Each row of a before or after table is a point. One or more steps were done to the points. Then noise was added and the rows were shuffled. The steps act on columns, c1 being the first. Write out the steps. A step turns or swaps two columns, mirrors them in a line or flattens them onto one, adds a multiple of one to another, or multiplies or shifts one. Angles are multiples of 10 degrees, from the lower column toward the higher: turns from -170 to 170, lines from 10 to 170 but not 90. Use the fewest steps. Two steps may share a column if one is a turn and the other turns, adds or multiplies; they go together, in the order done. Otherwise the lowest column goes first.

Before (14 x 3)
[[ 1.4 -3.6  2.6]
 [ 0.0  2.3 -4.7]
 [-3.5  1.1 -1.2]
 [ 2.0  1.4  1.4]
 [-1.5 -2.2 -2.4]
 [-4.8 -2.9  2.1]
 [ 3.9 -2.4 -4.1]
 [ 1.4  2.7  2.4]
 [ 0.6  2.3 -4.2]
 [-4.1 -1.9 -0.3]
 [-3.2  1.1  0.0]
 [-2.7  1.4  2.0]
 [-1.8 -2.7  0.2]
 [-2.2  3.1 -3.3]]
After (14 x 3)
[[  9.7   1.6   4.6]
 [ -3.8   1.5   2.8]
 [ -0.1  -3.2   4.3]
 [ -4.4   2.8   0.3]
 [-10.1   1.9   0.6]
 [  1.5  -3.1   3.7]
 [  5.1  -1.0  -1.6]
 [ -8.8  -1.5   1.0]
 [  3.5  -2.2  -2.8]
 [ -6.7  -1.1  -2.0]
 [ -5.4  -3.6   2.6]
 [  3.6   4.0  -2.0]
 [ -8.0  -1.3  -0.2]
 [-12.1   3.1  -1.5]]
Steps: multiply c1 by 2.5; turn c2 and c3 by -170 degrees

Before (8 x 8)
[[ -0.9  -0.3  10.9   2.0  -2.7  -1.0   4.1   1.0]
 [  2.0   4.6   3.5   2.1  -4.2   1.6  -0.1  -1.5]
 [  1.9  -2.1  -0.9  -1.2  -1.3   2.3  -3.7  -1.3]
 [  2.0  -3.7   0.6  -1.5  -2.1   0.1   6.4  -1.5]
 [ -2.4  -4.7  -0.9   0.7  -3.4   0.0  -0.1  -8.9]
 [ -2.2   3.8   0.2  -6.2  -2.5  -3.4  -3.4   0.2]
 [  1.1  -4.5   1.6   5.0  -4.5  -1.1  -1.2  -1.7]
 [-12.8   0.4   2.6   4.5  -6.4  -0.3  -0.3  -2.2]]
After (8 x 8)
[[  0.9  -7.4   0.2  -1.5  -2.3   1.9   6.2  -0.8]
 [ -1.1  -6.2  -0.9  -0.6  -1.9   3.0  -3.7  -1.2]
 [ -5.9  -3.6   2.8   4.3  -6.6 -11.1   0.1  -2.3]
 [  1.7  -8.7   1.5   5.3  -4.9   0.5  -1.2  -1.8]
 [  1.7  -0.1   0.5  -6.0  -2.5  -3.3  -3.5  -0.1]
 [ -0.5   0.6   3.5   1.9  -4.5   2.6  -0.2  -1.6]
 [ -1.0  -8.9  -1.2   0.8  -3.4  -1.7   0.1  -8.8]
 [  1.0  -4.4  10.5   1.9  -2.5  -1.4   4.2   0.4]]
Steps: turn c1 and c6 by 60 degrees; shift c2 by -4.0

Before (14 x 12)
[[  2.3  -3.6  -4.4   0.1   2.2  -1.7  -0.2   4.3   0.4   3.1  -3.4  -0.2]
 [ -8.6  -0.1   1.2   2.5   3.4  -2.1  -1.5  -2.2   1.9  -2.0  -2.8   8.9]
 [  0.2  -3.0  -0.9   3.2   1.8   0.7  -3.3  -2.0  -5.8  -0.7  -2.6  -1.9]
 [ -0.9   2.7  -4.9  -3.8  -1.4   6.5  -2.6  -0.1  -3.4  -4.2  -2.0  -3.3]
 [  3.0  -3.6   2.7  -4.1   1.9  -1.6  -2.2  -2.2   0.8  -0.7   1.2   0.9]
 [  2.2   3.9   4.7   0.2  -2.1   2.7   3.1   1.0  -2.4  -3.3  -1.8   1.7]
 [  1.0  -0.8  -2.4  -1.3   2.4  -2.7   1.9   2.0   1.9  -4.6  -2.2  -4.1]
 [  2.7   0.6   2.7   1.2   3.4  -1.7  -5.5  -1.5   2.0  -2.8  -4.5  -0.4]
 [  2.1   1.0   0.5  -1.6   3.7  -3.2  -3.5   2.1   0.6  -4.4   3.1   2.9]
 [  2.1  -3.7  -4.5   2.5  -4.3  -1.2  -2.7  -2.5  -1.2   0.6  -0.1  -3.6]
 [ -1.0  -3.5   5.3  -3.5   3.6   0.2  -4.2   1.8  -5.7  -2.7  -4.0  -2.3]
 [  1.5  -3.1   3.4   2.0  -3.4  10.2   2.2  11.1  -1.5  -4.7  -3.2   3.1]
 [ -4.0   0.6  -4.6  -0.4 -11.4   1.6  -3.0  -0.6  -5.6   2.6   0.7  -2.4]
 [  0.5  -3.6   0.9   0.9  -2.0  -0.7  -4.5   0.0   1.4   7.6   7.5  -3.4]]
After (14 x 12)
[[  2.2  -3.4   4.1   2.4   1.1   1.6  -1.1   2.5   5.4  -0.9  -2.3  -1.2]
 [ -3.4   4.6   7.0   2.3 -21.0   1.3  -1.0   1.5   3.2   2.6   1.2  -2.1]
 [  0.0  -1.7   0.9  -1.6   4.0  -1.8   1.3  -0.5  -3.3  -4.7  -3.0  -4.5]
 [  3.1  -2.0   4.9   0.6 -10.6  -1.1  -2.2   3.5  -0.5   0.6  -0.5  -2.6]
 [  0.6  -0.4   0.0  -2.6   7.7  -4.2  -3.3  -3.0   0.8  -4.4   1.7   1.9]
 [ -5.0  -1.1  -1.5   7.6   6.4  -1.1  -2.1  -1.0  -0.5  -2.0  -3.4   9.1]
 [ -0.4  -4.1  -2.4  -5.1   1.2  -1.9  -2.3   1.8   1.2  -0.8   0.6   1.6]
 [  1.0  -2.7  -0.6   0.4  -6.3  -3.2  -4.7   1.3   0.6   7.7   6.9  -3.2]
 [ -3.1   2.9   6.4  -2.4  -0.7   6.9  -1.4   1.3   1.2  -4.1   0.5  -3.0]
 [ -3.0  -4.5  -1.1  -2.1   4.4   1.7  -2.1  -0.9   8.5  -2.6  -3.7  -2.8]
 [  2.7  -0.6  -2.4  -0.9   6.7  -0.2  -5.9   1.5   1.2  -2.9  -4.9   0.2]
 [  2.0  -4.2   3.6  -1.3   1.7  -0.5  -0.3  -3.8  -2.5   3.0  -3.7  -1.6]
 [  2.5  -1.8  -2.7   0.6  -8.4  10.6   2.6 -11.5   2.2  -4.6   0.5  -0.9]
 [  1.8   4.4  -3.4  -1.1  -1.2   3.2   3.7  -1.5   3.2  -3.3  -0.7   1.3]]
Steps: turn c1 and c4 by -40 degrees; turn c2 and c5 by 20 degrees; multiply c5 by 2; turn c7 and c9 by 20 degrees; turn c3 and c9 by 150 degrees; turn c6 and c11 by 20 degrees; mirror c8 and c12 in the line at 100 degrees
